Rows are points. Two turns around zero, p and q, are shown by what they do to some points. Write where each new point lands after one turn and then the other. Backwards means that the second turn is done in reverse. Each puzzle has new turns, and all numbers are rounded.

Turn p:
[ 50 -17] => [43 30]
[-49   1] => [-30 -39]
[ 9 -9] => [13  2]
[ -3 -23] => [ 17 -16]
[-7 49] => [-44  23]
Turn q:
[-28  34] => [-31  31]
[-13  -8] => [-12  -9]
[-39 -25] => [-36 -29]
[40 19] => [38 23]
[ 40 -20] => [ 42 -16]
Where do these land?
q, then p: [23 47] => [-29  44]
q, then p: [23  2] => [10 21]
q, then p backwards: [ -6 -40] => [-34 -22]
q, then p: [  3 -32] => [ 29 -14]
p, then q backwards: [-43  23] => [-46 -17]

Turn p:
[-41  45 -33] => [ 32 -50 -35]
[  5  55 -39] => [  0 -67  -5]
[ 12 -42   8] => [-23  38   0]
[-10  -9  32] => [20 26 12]
[ 17 -17  24] => [-7 25 22]
[ 17 -31   8] => [-22  28   7]
Turn q:
[-23 -19  28] => [-27  23  21]
[ -8  -4 -28] => [  2   6 -29]
[  0 -43  11] => [-44  -3   1]
[ 31  67 -10] => [ 69 -26   8]
Where do these land?
q, then p: [ 28 -28  14] => [ 13  33 -22]
q, then p: [ -7  45 -17] => [-34 -17  30]
p, then q: [14 -6 -1] => [ 0 14  6]
p, then q: [-31 -12  64] => [ 46 -45  33]
q, then p: [-13 -41 -31] => [  6 -24 -47]
p, then q: [  9  42 -29] => [-50  -1 -12]

Turn p:
[ 11   3   2  26  13 -29] => [ -1 -29  -4   3 -29  11]
[ 11   4 -22 -25 -28  37] => [ 22  37  17 -23  19 -20]
[-10  -4  36  21   4  34] => [ 25  -3 -31  25  27   6]
[  6 -15 -19  15  42 -13] => [-19  -7 -30 -19 -28  18]
[ 15  16 -20  10 -27   5] => [ 28  -1  25 -18  -4  -1]
[ -8 -10   2 -30 -26 -15] => [-20   0  25   2  14 -27]
[  8  21  19 -27 -16  27] => [ 19  33  13  23  13 -16]
[-40  13 -28 -10  16 -27] => [-42   1  21 -10   1  36]
[  7 -29  30  18  23 -20] => [-14 -31 -36  18 -13  -9]
Turn q:
[ -8 -10  36 -28  -7  29] => [31 15 -5 -1 41 17]
[-12  16 -33  14  20 -10] => [-15  -5  23  18 -32  -5]
[ 32  12  25 -11  20   8] => [  1  36   9 -27  14 -10]
[-13  -3 -15 -13 -38  29] => [ -7 -30   2  19  37  15]
[ 5  0  3 33  5 -6] => [  4 -14   6 -21 -21  -7]
[ 12 -44   3 -23  19 -27] => [ -8  32 -42  -3 -17  23]
[-15  30 -19  29 -19 -23] => [ -6 -35   9  14 -21 -35]
Where do these land?
p, then q: [ -8  -7 -11 -21   4   8] => [  8   9  11  19  -2 -11]
p, then q backwards: [-12  51  49   2 -27  13] => [-61  23   0 -33   6  26]
q, then p: [  3 -18 -16 -20 -29   6] => [ -9   4 -24 -22  11  24]
p, then q: [-19   2 -14   1  11   2] => [ 7  5 17 11 10 11]
q, then p: [  4  -5   7  -2  -1 -52] => [ -4 -14  40 -30  -9   5]
p, then q: [  9 -10 -15  76  12   2] => [-46   2 -16 -10  31  54]
p, then q backwards: [  6 -10  21 -17  19  12] => [  1   0  -1 -25  -2 -27]
p, then q: [ 17  -3 -21 -19  12   9] => [ -6   2   1  22  15 -24]

Turn p:
[  4 -19 -26 -31  -1 -18  -8   3] => [-21 -14 -19 -25 -13   0   7 -23]
[-16  19 -20  76  47   3  -7 -56] => [-27  65  26   3   8  -4 -69  41]
[ 19 -39  20  -1   5 -32  50   8] => [  1  36 -28  26  11   1  28 -47]
[ 15  15 -24 -21 -18  -5   2   6] => [-21 -21 -15  -4 -12   3  21  12]
[-48  -6  34 -20  -8  56  36   3] => [ 71  11   2 -29  32  19  26  17]
[  5 -14  43  -9 -12 -36 -16 -52] => [ 30  17 -20  21 -56   7 -28 -22]
[-13   4  -1   7  -5  74 -15  18] => [ 28 -14  45 -31  22 -21  16  33]
[ 13   9 -10 -20  15 -25 -11  31] => [-29 -30   3   6   4  16   4 -24]
[  3  10 -14  50 -10 -34 -16  25] => [-30 -15  -7  37  23 -30 -31   4]
[ 17  21  -3 -31 -13  17 -13  14] => [ -2 -35  12  -5 -16   9  26  11]
Turn q:
[ 15  38 -10  27 -24 -36 -22  25] => [ -2  -4 -10  26  55   4 -40  -1]
[  9 -35  13 -20 -28  13 -12 -21] => [ 16   0  12 -24   6  15  37  28]
[-16  30 -14  25  -9 -48  21  -2] => [-18 -12  15  12  13  26 -51 -23]
[  3  34  -9  28 -20  29 -12 -10] => [ 28 -33  -8  36  13   0   4 -10]
[ 60  34  -5   2 -18  28  -5 -20] => [ 74  -2   0  19  13 -13  -7   9]
[-10 -19  38  12  73  28  -3 -13] => [-10  -7  -5 -35 -32 -58  28 -41]
[-15 -65 -16 -11  58  12   5 -12] => [-30  41  26 -19 -41 -20  48 -24]
[-15 -20  12  22 -17  21  23  49] => [-15   6 -58  -1  -3  29  16 -14]
[-23  -8  -2 -34 -10   3  -5  22] => [-26   4 -12   2 -12   6   7  36]
[ -8  12  -7 -51  -6 -51  10 -19] => [-17   6  42 -15 -11  11 -43  40]
Where do these land?
p, then q: [-17  14 -19   7  -3  27 -25  13] => [-25  21 -13 -26   3 -14   6  17]
p, then q backwards: [-43 -38  -6 -46  -6  16 -30  -9] => [ 18  -2  67  10   7   0  34 -25]
q, then p: [ -6  -9  44  35   2  33 -47  -5] => [-28  48 -32 -18   6  17  13 -41]
p, then q: [ 10  -3  10   3 -27 -18 -29 -25] => [ 2  2  8  8 42 27  5 10]
q, then p: [ 45 -30  -2  18   0 -19  11   8] => [-16   1  25   2 -24  41   8  24]
p, then q: [-43  28  17  20 -38 -20  41   3] => [  5  47 -12  51   9 -23   4 -35]
q, then p backwards: [ 29   7 -22  20  26  46  10 -35] => [ 25 -34  59  -7 -20  11  -6   1]
q, then p backwards: [-16   4 -24 -15  31 -39  37   1] => [ 18  -1  -6  13  41 -20 -30 -37]
p, then q: [ 41  27   2 -42  16 -25  32  48] => [  5 -20  -5  -5 -56  32  35 -50]
